Each row is a point. Two turns around zero, p and q, are shown by what they do to some points. Write where each new point lands after one turn and then the other. Backwards means that the second turn is done in reverse. Each puzzle has new turns, and all numbers are rounded.

Turn p:
[-24  19 -27] -> [ 15  10 -36]
[ 14 -38 -21] -> [ 15 -43   7]
[14 25 16] -> [ 0 28 16]
[-5 -6 32] -> [-30   4  12]
Turn q:
[-12  24 -31] -> [-20  35  -7]
[ 38 -16  26] -> [ 37 -28 -13]
[ 16 -23   1] -> [  4 -23 -16]
[-34   1  24] -> [-8 -6 40]
[ -8  15 -20] -> [-13  22  -4]
Where do these land?
p, then q: [10 33 25] -> [19 29 25]
q, then p: [  5 -26 -47] -> [ 15 -17 -49]
q, then p backwards: [25 13 -1] -> [ -3  17 -22]
p, then q: [-29 -14 -16] -> [-29  -3 -21]
q, then p: [-21  -4   2] -> [-21   2  -5]
p, then q: [11 -2 38] -> [ 3 -1 40]

Turn p:
[  0 -34  -5   5] -> [ 13   2 -23 -22]
[-13 -23  16  11] -> [ -7 -15 -14 -25]
[ 39  28  13 -43] -> [-10  47  44   7]
[11  9 -8 29] -> [ 23 -21  11   6]
[-37  19 -16  -2] -> [-19 -14 -18  33]
Turn q:
[ 14  -9 -32 -22] -> [ 13  13   1 -38]
[-46  27  23  -1] -> [-49 -21  12  19]
[-4 33 23  5] -> [-13  -6  28  26]
[-11  24  25  33] -> [-17   4   7  45]
[ 14 -28 -34  -1] -> [ 19  21 -24 -28]
[ 24 -37  -8 -14] -> [ 35  -6 -20 -23]
[  8 -10   3   0] -> [11 -3 -6  0]
Where do these land?
q, then p: [-8  3  6  9] -> [  2 -12  -6   2]
p, then q: [-40  28  10  29] -> [ -5  -8 -57   4]
p, then q backwards: [ 12 -36  -8  28] -> [ 22 -36  -6 -22]
q, then p: [ 27  21 -30 -52] -> [-41  43  29 -21]
p, then q: [18 -3 22 -4] -> [ -2 -24  16  -1]
q, then p: [ -9 -13  -1 -11] -> [  1  13 -15   0]

Turn p:
[-17   7   6  14] -> [-20  -6  12  -2]
[ 59 -16  19   2] -> [37 17 -6 49]
[ -4 -37  10 -15] -> [ 33 -18  16  -6]
[ -8  20   0 -11] -> [-10  17   0 -14]
[-30  26 -34  10] -> [-40  -8 -21 -27]
Turn q:
[-27   6 -30 -29] -> [  4  -6 -48 -11]
[  5  17 -31 -10] -> [ 13  20 -28   8]
[  4  24  -1 -20] -> [ -2  24 -13 -16]
[ -2 -32  24  -9] -> [  7 -28  21 -20]
[ 6 20 27 35] -> [-31  15  31  16]
[ 32 -32 -12  -9] -> [45 -7 13  1]
[-18  -2  23  41] -> [-35 -17  23  21]
Where do these land?
q, then p: [ 26  -3 -27 -21] -> [  5  23 -30  20]
p, then q backwards: [  2 -25  39 -31] -> [ 50 -22   9  -4]
p, then q: [-37  32   7  27] -> [-38 -31 -18 -21]
p, then q backwards: [ 5 17 -6 27] -> [-21  15  -4  20]
p, then q: [  4 -21 -12  -4] -> [24 -3  6  5]

Turn p:
[ 20  30  16  25 -18  -1] -> [-14  28 -18  -3 -34   7]
[ 18  15  40  14 -24  31] -> [ -8  49  -1 -25 -14  24]
[ -3  -5 -29 -14  37  12] -> [ 12 -21 -22   4  37 -12]
[  1 -22 -20 -31  20 -31] -> [ 13 -23  16  25  18 -36]
[-18  21  21   5   3   8] -> [-30   4  -3 -19   0   8]
[-10   7 -35 -31   7  13] -> [ 21 -26 -12 -22  17 -22]
[ -8 -44   7  31 -24 -33] -> [  5 -11  39  40 -25  29]
Turn q:
[ 20   8   4 -31  51 -13] -> [ 13   0 -13 -17  45  40]
[ -6 -37  -8   9 -39  -9] -> [-18 -26  12 -16 -25 -34]
[-21 -30  -1  35 -25   1] -> [ -2 -24   5  13 -22 -44]
[-29  -4 -19  20 -12   2] -> [  2   8 -10   6 -11 -38]
[  3  27   6 -30   6 -10] -> [ -4  27  12 -11  18  22]
[27 39 14  8 19 -8] -> [33 16 11  8  2 37]
[  8  24  33 -22  29  14] -> [-4 12  6 22 30 41]
[ -1 -28 -29  11 -30  24] -> [-22 -15 -22  -6 -38 -23]
Where do these land?
p, then q: [  5  30   3 -23 -24 -20] -> [ -8  11  37 -27   0 -12]
q, then p: [  5  20  16 -19 -18  22] -> [-20  -3  -5 -29  -5  23]
q, then p: [-26   7 -51   8  -5  22] -> [  9 -36 -18  -1 -38 -27]
p, then q: [ 24 -43   3  42  22  -3] -> [ 32  -5 -26  45 -30   6]
q, then p: [ 24 -52   1   9  12  -9] -> [35 -6 34 21 26  6]
p, then q backwards: [ -1  30  17   3 -13  -9] -> [ -2  -1 -18 -11 -29  11]
q, then p backwards: [ -8 -56  21  20   2 -12] -> [-36  -6 -34 -25  15 -30]
p, then q: [  0  32  11 -22   5  -3] -> [ -1  20  11 -22  21 -14]
p, then q: [-23  32 -22 -16  19  12] -> [-12  -7 -20 -36  25 -15]

Turn p:
[ 20   9  20 -11 -15  -1   2 -14] -> [  4  -8   2  -9 -27 -12  -3  20]
[ 14 -11 -41  -4 -16   6  11  -6] -> [  2   4 -28  -4  20 -35   4  -4]
[ -8  13   5  76  13   7   2 -15] -> [57 39  8  3 19 34 -8 12]
[ -7  -9   0  13  29  -4   5 -10] -> [ 20 -14   1   6  14  19  -2  -9]
[ -7  20   0 -10   9   1  -7 -17] -> [  4 -11  13 -10   2   3  22   9]
[  1  -3  -4 -10  27 -10   2  23] -> [-15 -17  11  20  16   5  -9  -8]
[  3   8  -5 -10 -12  -1   6  13] -> [-15   6  -1   9  -3 -13   3   5]
[ -4 -10  16 -17   4 -11   8  -9] -> [  0 -21  -2   4 -19   4   3  -9]
[-23  -1  -1 -15 -17 -12  -2  39] -> [-38  18   7  19  -9  -3   5 -20]
[  1  -9  19 -17 -17  25  -5   8] -> [-26   2 -15 -15 -19   8  -7  10]
[ 10  -6 -10   5  -4  -1 -23 -11] -> [  7   2   6 -24   7 -11  -8  -6]
Turn q:
[-9 -7 -9  2 13  2 14 21] -> [-13   6  12 -13 -20  -4   6   4]
[-8 18 22 -4 -4 19 25  9] -> [  0  29  13 -19  19   0   2  16]
[-13   2   0  -3   2  13  11  25] -> [ -2  16   9 -23 -11  -9   2   6]
[  3 -23  -4 -27   8  -3 -22 -26] -> [ -7 -39  -9  -4  13   3 -12 -22]
[-22  11 -10   5  -2  15   0  -5] -> [ -4  19   4   1   2 -18  -7 -15]
[  1  33   0  -5 -10  -2   9  13] -> [  5  28 -14  -6   6   0  20   5]
[ -9  12  11  12   1 -22   3  -2] -> [ -3   2  -1  17   6 -12  15  16]
[ 23 -15 -18  -1  19   2 -10 -29] -> [-17 -21  -6  17  -2  25 -18 -20]
[ 21  13  28  22 -39 -22  -8  -9] -> [43  0 -9 32 19  8 10 24]
[-14 -12 -15  -2  -9  -5  15   6] -> [  2  -1  19  -5 -10  -7  15 -13]
[ 26 -32  -8   2  23   2 -36  -4] -> [ -6 -38 -17   4 -23  15 -32  -2]
Where do these land?
p, then q backwards: [-14   1  -5  -8  27  -1  -9  15] -> [  5  -8   1 -10   7  -4  17 -28]
q, then p: [ 24  17   6 -12 -18  11   4   3] -> [ -9 -11  -5  -5  22  -6   2  28]
p, then q backwards: [  7  14   6  12   1 -10  14 -16] -> [  3  -5   8  16 -21  -9  -3  10]
p, then q: [ 11  20   8 -23 -35   2 -17 -17] -> [ 21  -6   2 -21  12  -8  43   3]
p, then q backwards: [ 0  5 12 31 -9 18 -2  2] -> [19 16 10 11 -6 21  7 14]
p, then q backwards: [-10 -23  13 -22  12  -5  -1   5] -> [ 10 -18 -21 -11  16  -4  -8 -12]
q, then p: [ 29   2   1  -6 -24   3 -10  -7] -> [  4  -7 -13 -16  22  -8 -14  19]
q, then p backwards: [-31 -20 -13 -14  13 -20  11  24] -> [ -2  15   0 -41 -17 -13 -19 -16]
p, then q: [ -2  -5 -16  28   6  21  18 -26] -> [-17  11 -15  -6 -22  36   0 -11]
p, then q: [-14 -12 -11  14  27 -20  -8  17] -> [-19  -4   1  20  16   3 -32   9]

Turn p:
[-16 -27 -28   3   8 -33  26  26 -44] -> [ 19   3  24  11  -1 -47 -46  -6  28]
[-26  24  22  16 -44 -13  18  23 -21] -> [-16 -12 -26 -22 -46 -28 -30   6  -5]
[ 23 -29  30  -2  22 -14 -15 -10  14] -> [ 34   0  -1   1   3  37  11 -23  15]
[ 19  17  17   0  22 -19   3 -13  26] -> [ 15 -16 -15 -17  18   7  27 -23  -3]
[-17 -12 -35 -23  -9  19  27  24  24] -> [ -7  -8   8  12  12 -22  10  54  23]
[ -8 -18 -33 -14   5 -17 -32  25  23] -> [-19  15   0   5  30   8  -3   7  51]
[-27  28  -2 -15 -27  26  10 -25 -45] -> [-34   3  33  -4 -39 -23  -3   6 -39]
[ 29   6   3  -6  19  38 -29   5  14] -> [  4  38  -9   3  19  28  27  10 -16]
[ 35  22  17  17 -24  -5  -1 -39  21] -> [ -3 -31 -13 -29  11  35   3 -10 -38]
[-10 -11   9  24  27  18  -8 -15 -12] -> [  8   9  -2  38  -6   6   3 -21 -16]
Turn q:
[ 10  73  -7 -21 -67 -18  11  -6 -21] -> [ 21  40 -77  43  -3  -9 -21  28  15]
[  3 -18 -27   3  10   1 -24   1   9] -> [-12 -33  12  -8   1  -8  -5  15  -4]
[  0  -1 -17  -8  25   1  10  -1 -44] -> [-20   6  -4  -5 -41  -7  26   6  -8]
[-17 -22  13 -20   5 -15   9  -9  11] -> [ -4   0  -5 -14  22  -2  13 -22 -23]
[-13  -2  12   4 -35 -23   4   5 -58] -> [  5  42 -10  21 -25 -42  -6  -3 -27]
[-19 -10   6   8  18  -4   7  29  16] -> [-16  -2  28  15  19   7  15 -11  -2]
[ 51  12   1  11 -10 -25  10   0   3] -> [ 40 -19 -15  27 -21  15  -7  -3  -4]
[-10  12  -3  13   2  66 -76  -1  28] -> [-19  -4  38 -41  23  14 -53  57  33]
[-11  -4  13  18  20 -17  18 -17  16] -> [ -8  -7   3  -1   2  13  -3 -43   1]
[ 20 -10  17 -14  22   6  10   3  26] -> [ 17 -12  10 -13  12  32  18  -7  -4]
[-14 -30  -8   6  11  29  21  -3  14] -> [ -4 -10  22 -25  12 -13  24 -15  22]
Where do these land?
p, then q: [ 22 -12  20  15  32  15  27  10  -5] -> [ 31 -19  -5  16 -41   7   1   8   4]
p, then q: [ -9  28   7   5  -7  22 -23   5  32] -> [-30   5  -7   8   3 -22  28   1  28]
q, then p: [ 22  24   0 -14 -11 -24 -39  24   2] -> [  1  47 -21  16   2  -5 -32   4  -4]
p, then q: [-14 -29  -8 -17 -13   4  25 -40 -33] -> [ 34  32  30  -6   5  -7 -26 -15 -27]
q, then p: [-26  -9  12 -19  31  -1  22  -9 -11] -> [-10 -21  26   2 -19 -27  18   4 -17]
p, then q backwards: [ 19  17  -4 -16  -2  23   7  17  46] -> [  4   5 -17 -55  -3  20   3  11   8]
q, then p: [-11 -23 -33  21   4 -30   9  -5 -10] -> [ -1 -34  14  12 -11   7 -31 -19  17]
p, then q: [-19 -14 -33  11   5   8  19 -11 -53] -> [  1  18  16  17 -15   5 -52 -16 -33]
q, then p backwards: [-10  32  25  -5 -54  -9 -13  22  24] -> [ 25 -27 -40  36  22  15  -8  31  -2]
q, then p: [ -1 -54  14   1  34  24   4  -1 -11] -> [ 26 -16  26 -29 -46   1  21   1  -1]
p, then q: [ 27  39  -1  20 -19 -33 -38 -11  19] -> [-46  -5 -21 -52   0  -4  21  17   0]

Turn p:
[  6 -22  -7 -25  13  35  -3  -6  18   7 -31] -> [ 13  34  24 -16 -22   0  -6  10  30  -2  16]
[ 25  16 -19 -14 -24 -74 -31   0  33   0  26] -> [-28 -27 -23 -24  12   1  73  19 -16  37 -15]
[ -5 -37   4   3 -22   0  30 -19 -27   5  -3] -> [ 21 -22  13   3 -16 -14 -36  25  -6   2 -22]
[ -1  -4  22   5 -28  21  36 -53  13   4  -6] -> [ 43 -10  12  11  -5 -42 -20 -11  24  28 -15]
[ 21  -1   0   7  10  22   9  21 -19   5   5] -> [-10  12   6  31 -11   9 -14   6 -10  -5  15]
[ -4  23 -22  -2   4   7  -7  21 -14 -34 -22] -> [ -6   1 -30   8   8  19   3  10  23 -32  19]
[-11  -6  31  10 -49  28  -5   7   9   2  -2] -> [ 15 -15  30   6  28 -41  -7   5   0  -8  24]
[  1  26 -27  18  11  55  32  31  -7  19 -16] -> [-35  16   6  42 -24  -8 -30 -19  33 -25  25]
[ -1  20  22 -11  23  12  25  35 -14   0 -17] -> [  6   1  17  32 -13  26   4 -21   4 -35   9]
[-35  -2 -11 -14  18  -5  -3  -4  -9  18   3] -> [ -8   7  -3 -26 -15  -2  -7 -17  -8 -23 -20]
[ 14  10  -4 -20   0 -47 -52 -21  16 -22  56] -> [  2   1 -46 -35  17   1  52   4 -47  36   1]
[-27 -35  13  33  31   3  23  10   3 -14  -2] -> [  4 -17  18 -14   5  35 -50 -21  -2   3   4]
[ 17  12  -2  11  13 -57 -53 -24  -1  10   8] -> [-17  19 -23 -19  37  15  37  10 -23  26 -42]
Turn q:
[-34 -26   8  46   5  33  29 -30   2 -13 -10] -> [-51 -10 -35  14  16 -17 -13   2  40 -25   6]
[  2   0  41  -7 -25 -29  14  14  -4 -19 -15] -> [  9 -15  26  32   1   1 -27  27 -21 -18   4]
[ 60   7 -13 -15  30  -5 -35  10  19  28  -7] -> [ 29  25   9 -39  17 -28  15 -14 -38  38  -9]
[ 37  -7 -22  -7 -18  27 -30   0   2  10   6] -> [ 25  -3 -14  -7  11 -17  48 -14 -14   9   1]
[-31 -14  25 -20  -9   1   5 -18   5  14  34] -> [-16 -38  30  -9 -17   5   3 -11  22 -16 -11]
[-25 -44 -34  30  21   8   8  23 -14  -2 -30] -> [-33   9 -63 -19  -2  12 -14   3 -18 -20  16]
[-29  34  20 -10 -37 -42  -3 -13  32   3  18] -> [-10 -23  52  27 -37   8   0  24  12  30   5]
[-27  10  27 -13 -17 -10  42 -23  23   0  20] -> [-24 -26  43  10   5  15  -8  22  36  -3  -5]
[  3  24   1  -8 -14 -24  29  31   6 -16  16] -> [ 26   4  18   2  -7  26 -11  43   8   1   6]
[ 16  -8  -7  11  27  11 -31 -11  -7 -17  20] -> [  9  28  -9 -13 -14 -30  13 -20   7 -13 -10]
[ -5   8 -12  17  27  46 -22  25 -22  16 -19] -> [ 17   2 -60 -10   5  -3 -13 -30   0  14 -17]
[ 41  -6 -36  18  24   6 -20  -3 -47  23 -17] -> [ 22  35 -32 -19  20  -7   4 -48 -21   4  34]
[ -8  21   2 -41 -12 -22  13  -5   5 -26 -17] -> [ -4  13  32  29   1  34   1  15 -13   1 -19]
Where do these land?
q, then p: [ 12 -55 -20  -6  20  -5  46  26  -7 -14 -20] -> [  8  14 -44  -7 -22  29  -3  -4 -10 -48  37]
p, then q: [ -2   5 -26 -56 -29   9 -35  -2  39   7  11] -> [ 10  -7  53 -12  -1  55   0  37   8  -6  10]
q, then p: [ 12  -1  -8  29   0 -16   0  16 -41 -19 -33] -> [-27  13 -52  16  17  -3  -4   4 -20   6   8]
q, then p backwards: [-43 -12 -18  19  32  -2   2  18 -21 -18 -14] -> [-13   4 -47   2  39  11   3   0 -29  -9   6]
p, then q: [ 23  32  15 -50 -18  25 -16 -39  19 -16  17] -> [ 23  25  40 -19  27  16   5  25  14  20  51]
p, then q backwards: [-10   3 -20  49   6  -9  17 -19  -9  20 -24] -> [-32  19  30  -1  31  23  19 -15  12  -2 -16]
q, then p: [ -4  10 -14  33  -6 -10  30  23 -12 -26  14] -> [-30  -6 -14   4   5  -3  18  -4  -6   7  49]
q, then p: [ 17 -13   3  12   5  -3  20  29 -33  37  -5] -> [  4  36 -23 -13 -22   6   5  18 -34  14  13]
p, then q: [  7 -18  17 -26 -51  22 -39 -31  18  -5  26] -> [ 39  14  50 -37  -3  24 -24   4 -21  -1  27]
p, then q backwards: [ 29  16  26   3  16  14 -23   1  37   1  12] -> [ 30  23 -34  -2  -8 -10  -7 -32  -6  15 -11]
q, then p backwards: [-19  19  42 -20 -10 -14  -4  -8  32  21  -8] -> [ 10 -28  11  29 -18 -20  36   1   7  30   4]
p, then q backwards: [-19   0  -9  28  14  19  20   8 -33   6  -6] -> [-27  -3  31   6  18  -6  12  -1 -25 -14 -19]
p, then q backwards: [ -2  14  11 -16  22 -31 -17 -24  12   6  31] -> [ 12  -3 -31 -26  13  19 -36   6   5  16 -11]

Turn p:
[ -7  20 -15  31  28  16 -36 -37 -23 -13  28] -> [-23  -2  33   2 -29 -11  29  -3  30  47  17]
[-12 -13  46  13 -39 -21  25 -16  34 -35  -7] -> [-25  33 -28 -22  38 -34   9  32 -25 -13 -19]
[ -2  15  34 -17  -9   1   7   7  -5  40  39] -> [  8 -24  29   1  38 -26 -21 -23 -16  -1  14]
[-36  15 -25  -6  15  27  14 -28  -5  20 -10] -> [-33 -21  16  -2 -38   9  10 -18 -20 -14  16]
[ 22 -25 -27 -33  16  32 -23   4 -29   7 -23] -> [ 18  11  19  11 -21  62 -14  -1  12  -5  25]
[  7  -3  18 -15   6  23 -15  41 -27 -15   9] -> [ 12   4  24  13   5   5 -44  19  29  -3   2]
[ 25  15  17 -34  -3 -12  -7  31  19  -3  -4] -> [ 29  -5  -4 -29  24  10 -31  -4   8  -5 -20]
[-20  -9  -1 -10 -15 -18   3  20  10 -31  -1] -> [ -1  30 -15  -4  -6 -17 -17   1   4 -16 -24]
[  0  17 -24  37  24 -28  11 -15  21  18 -30] -> [  1 -35 -26  -1 -20   4  51  -4  -7   3 -26]
[-20 -17 -25  40   0  27   6 -16  31  33 -23] -> [  4 -21 -15   0 -35  -8  45  17 -24 -25  32]
[ 25 -27  39  33 -46 -23   4 -11 -36  -6 -30] -> [  5  28  -9  39  40   7  12  50 -37  25 -15]
[-20  14 -31  11  11 -18 -21 -13  16   1  18] -> [  4   2   1 -12 -30 -22  25 -29   9  13  -6]
[  7 -23  17 -32  34 -27  22  20   3  10  11] -> [  6  -4   2  11  38  13  -4 -29  24 -38 -17]
[ 30  21 -23 -17 -21  21   9  12  -7 -25  23] -> [ -4   3 -25  -9  -4   6 -46  -9  13  30  20]
Turn q:
[  8 -12 -38  49  -1   0  24   0  -2 -18  -2] -> [ 13   9  -2   8  23  37 -34 -31 -19  -3 -17]
[ 14 -11 -22   6  22  15   3  16  24 -18 -14] -> [-10  23  31   5  15  -3 -17 -15 -16  15 -10]
[ 13   9 -24 -28  17 -16  -9  15   6 -19  42] -> [-24  -8  45 -16   7  12 -13  13  26 -21   7]
[ -1 -15  22  64  15  17 -21 -20   9   0   9] -> [ 31 -20   6  37 -20  16 -13 -16 -41  18  23]
[ -6   2 -26 -28   9 -19  -8 -12  27   3   9] -> [ -9  20  24  -7  15  -5  12   7   6 -33  17]
[ -2  34 -32  -4   0  21  -3   7  -5 -11 -19] -> [  3  20  18  -9  -5  11  13   1  -3  -4 -46]
[ -4 -10  18 -29  18 -32  23 -19 -73  23 -12] -> [ 11 -23 -48 -77  -7 -16  -5   8   4  -5  13]
[ 13  -2 -25 -12  -7   4   2  16 -13  25  -3] -> [ -9 -11   1 -14  11 -13   8 -24  10 -13 -21]
[-55  -9  16 -27   8   5 -15  11  10   4  13] -> [-11  -1  -1  15 -16 -38  -7  43  -8 -27   5]
[ -2   5  -1 -28   9   8  27  -9  -3  10  17] -> [ -6 -14   0 -19  29  -6  10  24   0  -4  -2]
[ 10 -24  35 -23 -68  18 -15 -15  11  -9 -26] -> [ 30  20 -29  37   1 -34  20   1  52  30   6]
[ 13  32  76  60 -22 -20  -9  11   8  10 -15] -> [-18 -14 -45  39 -54  37  25 -13 -11  47  25]
Where do these land?
p, then q: [  1 -25   3  -6  10  -2  10  24  26 -32 -29] -> [-15  39  29   6   2   5  -8   4  11   8 -33]
q, then p: [ 29 -23 -22 -14  32  25  45 -39  14 -16 -38] -> [ -2 -54  42  -2  23  43  -2 -35  21  12 -16]
p, then q backwards: [-34   0  23 -26  -3  18  33  -9 -24  -8  31] -> [ -2 -30 -20  -4  22 -18   2  45  34   2  14]
p, then q backwards: [ 10  22  36   9   0   9  21 -14  14  26  12] -> [ 12 -14   5 -13  25  13  26  -2   1  31  26]
p, then q: [ 33   2  25  13 -25 -41 -17   2  -1  12   8] -> [-18 -11   5 -44   3   2  15 -33 -27  14   8]
q, then p: [ 18   0  32  10 -29  21 -34  -3 -10  44  29] -> [  1  23 -46  27  28 -11  36   3 -11 -18  27]
p, then q: [ 12  18 -30  25 -28  17  -6 -10  15 -30   9] -> [-18 -12  -3   2  11  -4  21 -15  23 -49 -13]
p, then q: [-26  -9 -17 -27  34 -17 -19 -17   5  -7 -40] -> [ 20  27 -21  11  14  -3  18  31  10  37 -30]
q, then p: [-21  18  -3 -29 -14   8  23   6 -15  31   9] -> [ -6  11 -28  10 -18  17  -6  -4  13 -35 -24]
p, then q: [-20  -7  11  27  -4  -8 -14  24 -29  -6 -14] -> [-21   7 -23  16 -24  14  -5 -27  -3  19  -6]
q, then p backwards: [-33 -38 -20  13  20 -44 -11  11   6   1 -13] -> [-34 -20 -14 -37 -33  23  24  12  10  -4  16]
q, then p: [ 34  42 -37   4   8  16 -31  25  -1 -15  37] -> [-19  10  20 -26  30   0   3  59 -24 -36  10]
